Each row is a point. Examples show where two turns around zero, p and q, send a point. Write where each new point lands after one turn and then the other. Backwards means that the second turn is done in reverse. Each puzzle has new turns, and all numbers are rounded.

Turn p:
[0.05 -0.47] => [-0.47 0.02]
[-0.14 0.18] => [0.20 0.11]
[0.09 0.29] => [0.27 -0.13]
Turn q:
[0.16 0.23] => [-0.22 0.17]
[0.11 0.01] => [0.00 0.11]
[-0.24 -0.52] => [0.50 -0.27]
[-0.02 0.28] => [-0.28 0.00]
Where do these land?
p, then q backwards: [-0.18 0.05] => [0.18 -0.07]
p, then q backwards: [-0.26 -0.38] => [0.29 0.36]
p, then q backwards: [0.01 0.41] => [-0.04 -0.41]
p, then q: [0.09 -0.24] => [0.04 -0.25]
p, then q backwards: [0.34 0.16] => [-0.35 -0.13]

Turn p:
[-0.30 0.43 -0.09] => [-0.31 0.17 0.40]
[0.08 0.45 -0.14] => [0.06 0.06 0.47]
[0.20 -0.20 -0.06] => [0.24 -0.01 -0.17]
[-0.34 -0.22 0.39] => [-0.42 -0.21 -0.31]
[0.19 -0.18 0.06] => [0.18 -0.12 -0.16]
[0.17 -0.28 -0.16] => [0.26 0.10 -0.24]
Turn q:
[0.15 -0.08 0.13] => [0.15 0.11 0.10]
[-0.35 -0.48 0.21] => [0.29 -0.51 0.24]
[0.09 0.35 -0.01] => [-0.27 0.24 -0.01]
[0.12 0.22 -0.33] => [-0.18 0.17 -0.33]
Where do these land?
q, then p: [-0.43 0.24 -0.30] => [-0.27 0.40 -0.32]
q, then p: [0.03 0.16 -0.16] => [-0.09 0.19 0.08]
p, then q backwards: [0.11 -0.03 0.29] => [-0.26 -0.14 -0.09]
p, then q backwards: [0.29 -0.38 0.18] => [-0.05 -0.36 -0.36]

Turn p:
[-0.18 0.30 -0.05 -0.44] => [-0.02 -0.29 -0.06 -0.48]
[0.06 0.28 -0.24 0.23] => [0.41 -0.08 0.14 0.04]
[0.38 0.06 -0.38 0.15] => [0.33 -0.28 -0.03 0.36]
[0.08 -0.41 0.45 -0.26] => [-0.65 0.08 -0.07 0.09]
[-0.04 -0.14 0.28 -0.13] => [-0.33 0.08 0.02 -0.05]
[-0.31 0.00 -0.14 0.01] => [0.15 0.16 -0.16 -0.20]
[0.01 -0.10 0.09 0.44] => [0.11 0.33 0.17 0.26]
Turn q:
[-0.16 0.34 0.02 0.34] => [-0.38 -0.33 -0.02 0.04]
[0.34 0.23 -0.25 0.21] => [-0.37 0.14 -0.24 -0.24]
[0.17 -0.50 0.26 -0.23] => [0.57 0.18 -0.17 0.10]
[-0.10 -0.30 -0.07 -0.11] => [0.30 0.01 0.12 -0.12]
[0.03 -0.06 0.33 0.03] => [0.13 -0.09 -0.17 0.24]
[-0.29 0.30 -0.28 -0.24] => [-0.25 0.08 0.49 -0.01]
Where do these land?
q, then p: [0.25 0.29 -0.01 0.18] => [0.25 0.13 -0.20 -0.24]
p, then q: [-0.57 -0.20 0.34 -0.12] => [-0.31 0.15 0.56 0.25]
p, then q: [0.08 -0.39 0.15 -0.16] => [-0.10 -0.30 0.28 -0.17]
q, then p: [-0.10 -0.03 0.23 -0.20] => [0.06 0.08 0.22 0.22]
p, then q: [0.10 0.19 -0.41 -0.01] => [0.17 0.23 -0.28 -0.23]
p, then q: [0.25 0.14 -0.30 0.32] => [0.00 0.01 -0.51 -0.10]

Turn p:
[0.21 -0.07 -0.23 0.13 0.34 -0.14] => [-0.03 0.14 -0.39 0.03 0.27 0.07]
[0.27 -0.28 -0.25 -0.07 0.22 0.39] => [0.15 -0.26 -0.33 -0.32 0.15 0.31]
[0.34 0.32 -0.06 -0.03 0.01 -0.02] => [0.13 0.07 0.07 -0.12 0.37 -0.20]
[-0.69 0.20 0.19 0.26 -0.25 -0.12] => [-0.09 0.17 0.48 0.54 -0.36 0.11]
[-0.06 -0.04 0.15 -0.17 -0.71 -0.16] => [0.02 0.21 0.41 -0.28 -0.47 -0.27]
[-0.20 -0.16 0.33 0.15 0.10 0.07] => [0.05 -0.22 -0.08 0.30 -0.25 -0.02]
[0.13 0.03 -0.13 -0.27 0.30 -0.01] => [-0.23 -0.13 -0.15 -0.14 0.29 0.01]
Turn q:
[-0.15 -0.33 -0.27 0.30 0.18 -0.12] => [-0.33 -0.43 0.21 0.01 0.06 0.00]
[0.12 0.23 -0.06 -0.18 -0.47 -0.11] => [0.39 0.03 -0.24 -0.10 -0.17 -0.29]
[-0.06 -0.07 -0.08 -0.18 0.19 -0.13] => [0.03 -0.06 0.18 -0.13 -0.10 0.19]
[0.04 0.48 -0.09 0.13 0.12 -0.03] => [0.02 0.06 -0.28 -0.32 0.28 0.07]
[-0.17 -0.36 -0.04 0.04 -0.13 0.54] => [-0.47 0.12 -0.03 0.32 -0.33 -0.15]
[-0.08 0.00 0.83 -0.30 0.06 -0.25] => [0.44 0.55 0.52 0.18 0.22 0.05]
[0.29 0.05 -0.29 0.18 0.05 0.10] => [-0.08 -0.26 -0.35 0.04 0.04 0.13]
Where do these land?
q, then p: [-0.01 -0.41 -0.08 -0.13 0.10 0.11] => [0.24 -0.03 0.15 0.10 -0.35 0.04]
p, then q: [-0.14 0.68 -0.05 -0.19 -0.11 0.41] => [-0.03 0.40 0.37 0.44 0.30 0.34]
q, then p backwards: [0.01 -0.12 0.31 0.21 -0.25 0.00] => [0.04 0.30 0.23 0.16 0.08 -0.20]
p, then q: [-0.04 -0.01 0.06 -0.13 0.28 -0.23] => [-0.20 -0.15 0.17 -0.23 0.05 -0.08]
q, then p: [0.39 0.21 0.22 0.30 -0.22 0.24] => [0.07 0.36 -0.23 0.14 0.40 0.28]
q, then p: [-0.39 -0.25 -0.46 -0.06 0.43 -0.32] => [-0.23 -0.55 0.07 -0.13 -0.58 -0.06]
p, then q backwards: [0.18 -0.10 0.00 -0.01 -0.22 -0.22] => [-0.19 0.19 0.01 -0.14 -0.20 0.08]
